Each row of a before or after table is a point. One or more steps were done to the points. Then noise was added and the rows were shuffled. The steps act on columns, c1 being the first. Write out the steps. A step turns or swaps two columns, mirrors them in a line or flattens them onto one, adds a multiple of one to another, or multiplies or shifts one. Angles are multiples of 10 degrees, from the lower column toward the higher: turns from -170 to 170, lines from 10 to 170 but not 90. Use the fewest steps. Two steps may share a column if one is a turn and the other turns, adds or multiplies; they go together, in the order done. Otherwise the lowest column goes first.

Before, 8 rows:
[[  8   7 -11]
 [ -2 -17  21]
 [  1   1   0]
 [ 27  31 -23]
 [ 19   5  -5]
 [ 28 -24  -3]
 [ -8  -3 -18]
 [  6 -60   8]]
After (8 x 3):
[[ 33 -30  11]
 [ 14  12  12]
 [ -1  -1   1]
 [ 18   4 -30]
 [ 14 -13  -8]
 [ -4  39 -47]
 [-19   7 -18]
 [ 14  -7   4]]
Steps: turn c1 and c3 by 60 degrees; turn c2 and c3 by 140 degrees

Before:
[[-11  -2  -3  13]
 [  0  -6  14  16]
 [ 31 -12   4  16]
 [ 14 -13  24  10]
 [-11  -8  20  -9]
 [ 24  -4  -4  12]
 [-10   5  19   3]
 [  4  -9  -8  -6]
 [ -9  -9  19  12]]
After (9 x 4):
[[ 14  21  60 -19]
 [  1  12  35 -14]
 [-11   2  -8  -1]
 [ 24  16 -10 -32]
 [  4   8 -20   5]
 [ -9  10  47   0]
 [-11   1  49  22]
 [ 31  27  10 -40]
 [-10  -7  47   5]]
Steps: add 1 times c1 to c4; turn c2 and c4 by -160 degrees; multiply c3 by 2.5

Before:
[[ 14  31 -17  -7   6  26]
 [ -5 -28  11  -1   0   9]
 [-29  -8 -16  25 -17 -18]
 [-24  13  -3  11 -32 -10]
 [ 12  30 -10   6 -36   8]
 [  2 -27 -11 -21 -10  34]
 [-32  11  10  27 -26  50]
 [-28  11   3  32 -35  13]
 [-15 -32  -4 -16 -38   5]
 [-17  12  37   2 -45  -8]
 [ 21 -36  -1   2 -21  14]
 [  4  11 -12  -1 -28  53]
 [-20 -21  11  35 -10  13]
 [-46 -20  33 -15  -5   9]]
After, 14 rows:
[[-30  -7 -14  16 -36 -20]
 [ 20 -36   1  -7 -25  -6]
 [  9  26  -8 -12 -43  24]
 [  7  13 -14 -17 -32  60]
 [-16 -34  -4 -32 -33 -11]
 [-19  13  37 -25 -49  -1]
 [ 12  32 -16  -3  12  40]
 [-31  15   2  10 -62  20]
 [-23  10  -2 -11 -47  -4]
 [  4 -26  -8 -25   5  16]
 [-51 -18  31 -14   4   1]
 [ -8 -28  14  -3   2  -1]
 [-32  12  14   7 -43  56]
 [-18 -23  13  23 -32   2]]
Steps: add 0.5 times c2 to c6; turn c4 and c5 by -30 degrees; multiply c5 by 1.3

Before (8 x 8):
[[  7  -4 -18   6 -20  -3   9 -12]
 [-11  -5  15 -13 -14   5  17  -1]
 [ -8  10  16  -6  25   1  -9 -41]
 [  5 -60  12 -50   4 -19  45  -7]
 [ -4   7 -17 -16 -12  -2 -17  -3]
 [  7  15  15   9  12  -8  -6  -2]
 [-21 -35  -5   9  12 -19  -5 -20]
 [-24  13 -39  11  19  -4  -7 -14]]
After, 8 rows:
[[  0  14  -5 -15 -20  -3 -14   6]
 [ 13 -12  13   7 -13   7 -10   5]
 [  0   0 -19  10  13   6   6  -6]
 [-16   5 -18  -7  15  17   8  28]
 [-32 -39  15  11   6   6   7   8]
 [ -1 -14   7 -18 -11   4  16   2]
 [-28  19  32  11  -3  19   6   4]
 [  1  50  40 -50   4  11 -45  -7]]
Steps: turn c1 and c5 by 30 degrees; turn c2 and c3 by -130 degrees; turn c6 and c8 by 140 degrees; multiply c6 by 0.7; multiply c7 by -1
